Rows are points. To make a cloud, some directions were put in groups of two or more. Within a group, all points are equally far from the middle, so they leave a hole (a ring in 2 directions, a hollow ball in 3). The other directions are filled evenly. Then the cloud was stretched, turned, moved and blurred a little. Count the holes, and give their numbers of directions, smallest first.

Cloud (13 x 2)
[[ 44  46]
 [ -1  41]
 [ 12 -36]
 [ -6  37]
 [-19  21]
 [ 28  50]
 [ -8  35]
 [-10  31]
 [-10  32]
 [-23  -5]
 [ 44  47]
 [  1 -34]
 [ 52  42]]
Holes: 1 (2)

Cloud (14 x 2)
[[-15 -26]
 [-17  32]
 [-34  -8]
 [ -9 -42]
 [-44  45]
 [ -5 -44]
 [-33 -28]
 [-40 -23]
 [-46  57]
 [ 34  31]
 [ 13 -14]
 [ 37 -24]
 [ 26 -18]
 [-35  38]]
Holes: 0

Cloud (19 x 3)
[[-45 -38  -2]
 [ 17  34 -45]
 [-40  -1 -35]
 [-46  -4 -23]
 [-24 -24  18]
 [-46  17 -14]
 [-39 -33   6]
 [-10  15 -50]
 [ 55  20  -8]
 [-27  28  29]
 [ 43  36  26]
 [-30 -60   8]
 [ 53 -12 -16]
 [ 50 -47 -17]
 [ 49  18  13]
 [ 53 -14 -19]
 [-16 -18  23]
 [-27   7 -44]
 [-35 -17 -47]]
Holes: 1 (2)

Cloud (31 x 4)
[[ 55  28  29  23]
 [-18  27 -45   9]
 [ -6 -15  22 -23]
 [-24 -10   6 -44]
 [-43   3 -35  33]
 [ 47   2  35  24]
 [  9 -47   7  28]
 [ 40  55   7  12]
 [ 16  53 -24 -16]
 [ 60  -3 -28  27]
 [ 40 -21  29  12]
 [ 16   2  31 -60]
 [ 37  55  -7  -9]
 [-34  17  10  30]
 [-47  31  15   0]
 [-37  60   6  11]
 [-41  -4 -33  51]
 [ 51  40  41 -29]
 [ 23  30  53 -29]
 [  1  30  41  12]
 [-28 -29  -5  37]
 [-13  -5 -51   3]
 [ 64  16  -8  27]
 [-44  52  -9  10]
 [ 57  36  22  17]
 [-15  50   7  40]
 [ -3  79  -7 -11]
 [-43 -12 -12  13]
 [ 67 -21 -17  19]
 [-49   4  -7  11]
 [ 52 -27   8  -6]]
Holes: 1 (3)

Cloud (48 x 6)
[[-47  -7  22  20  -6  -9]
 [ 21  30 -16 -66   1  33]
 [-29 -18   6  54   6  20]
 [ 10  33  39 -33   9  -7]
 [  1  19  47  42  57  14]
 [-25  32   5 -10  68  13]
 [ 34   3 -25  11  30 -27]
 [-42  26 -50  -5  11   3]
 [ 31   4  40 -27  -2  34]
 [-53  -2  34 -24 -28  21]
 [ 46   4  -4 -37  -1  12]
 [ -9 -12  36 -32  20  64]
 [-36 -64   7 -45   2  36]
 [-26 -42   1 -12   6  67]
 [ 10  -5 -13  -1  70 -35]
 [-48  12 -45  -6  35  11]
 [  0  18   3 -49  47 -38]
 [ -7  27  -3 -85  27  27]
 [-26 -42 -38   7  33  13]
 [-43  60 -20 -34  12   3]
 [ 41  12 -37 -14  50   4]
 [-28 -24  -1 -52 -47  14]
 [-28 -47  23 -12 -23  56]
 [-51 -20  -5 -55  23 -25]
 [ 34 -20  15  49  26 -22]
 [  4  61 -17  10  31   3]
 [-30  62 -28 -21  28   2]
 [ 36 -36  18 -24  48  34]
 [-25 -21  17 -19 -36  57]
 [  4 -77  36  -7  -4  24]
 [ 12   2  70 -12  24   3]
 [-24 -40  56  -9  -6 -18]
 [ 14  17  11 -27 -18  53]
 [-39   9 -42  -6   8 -20]
 [  7  47  27 -29  17 -14]
 [ 17  33   7  45  27  24]
 [  8  11  32  50  65  23]
 [-65  11   9 -40  34  23]
 [ -6  -7   6 -68  -7 -29]
 [ 46   2  22  48  36  26]
 [ 22 -11  32  45  32 -33]
 [-14 -35  34  -1  62 -30]
 [-32 -59   5 -61   7  16]
 [  2  50 -28  17  16  21]
 [ 22 -13  -3 -76  29   9]
 [-42  -4  23  45  26  23]
 [-44  15 -51  -6  30  12]
 [  0   1   6 -74  32 -26]]
Holes: 3 (2, 2, 2)

Cloud (57 x 6)
[[ 52  34   2  -9  -6  26]
 [-31 -40  44 -42  10  23]
 [-46  -1 -45  15   3  46]
 [ 22  36  29 -33  14  39]
 [ 47  -6  16 -75  28  18]
 [-38  30   8  12 -54  -1]
 [-17 -13  57 -37 -42  13]
 [ 41  -3  13 -76  29  26]
 [ -4 -39 -17  16  -5   1]
 [ 23 -26   7   6 -38  31]
 [ 15   3  -8  26 -53  20]
 [ 18   0  13 -63  51   6]
 [ 50  33  40 -33 -44 -22]
 [ 31  49 -11 -37 -39 -51]
 [ 42  60  16 -32 -13   4]
 [  4  10  19  14 -29 -40]
 [ 32  47 -24  28 -38  -8]
 [ 28  35 -21  28  22  -1]
 [ 34  49 -30  -5   3  32]
 [-29 -30  51 -13  -9   5]
 [-29  18 -45  -1  10  56]
 [ 47   6  33 -81  18  -1]
 [ 39  -1   7  25  20   9]
 [  6  -1 -13 -12 -28 -41]
 [ 49  58  21 -35 -28 -14]
 [-46  -3 -42  28  -9  45]
 [ 41 -17  28  20  -1  16]
 [ 40  12  36 -24   7 -29]
 [ 26  16  15 -17  -9 -48]
 [ -2   2 -23 -11 -52 -22]
 [-18  -8  46 -65  -4  30]
 [-26  -9 -29  19 -40  34]
 [ 28  42  -4 -78  -3   0]
 [-21 -52  21  10  10  74]
 [-44   1 -43  -8  14  36]
 [ 50 -14  28 -63  16 -12]
 [ -6  -2  31  -9  35  67]
 [ 28  29  33 -12 -68 -23]
 [ 25  17 -38 -13 -29 -26]
 [ -7 -59   8  -1  -1  13]
 [ 41  17  10 -83   9  11]
 [ 18 -48  17  -8 -27  33]
 [ 28  34   4 -24   2 -46]
 [-23  41  18 -45 -21  17]
 [-14 -34  63 -29 -24   6]
 [-46 -27   9 -22  11  10]
 [  7  15 -15 -19 -53 -41]
 [ 48 -17  34 -57   3 -19]
 [ 50 -11  15 -68  29  16]
 [ 30  50   2 -29 -56 -51]
 [ 22  21  40 -80  16  16]
 [ -3  -4 -29  24 -49  17]
 [-40  13  17 -10  25  14]
 [-38  -5 -35  16 -23  45]
 [ 22  30 -15 -29 -48 -48]
 [ 43  50  21 -71 -15 -15]
 [ 38  33 -36 -41   1  15]]
Holes: 3 (2, 2, 2)
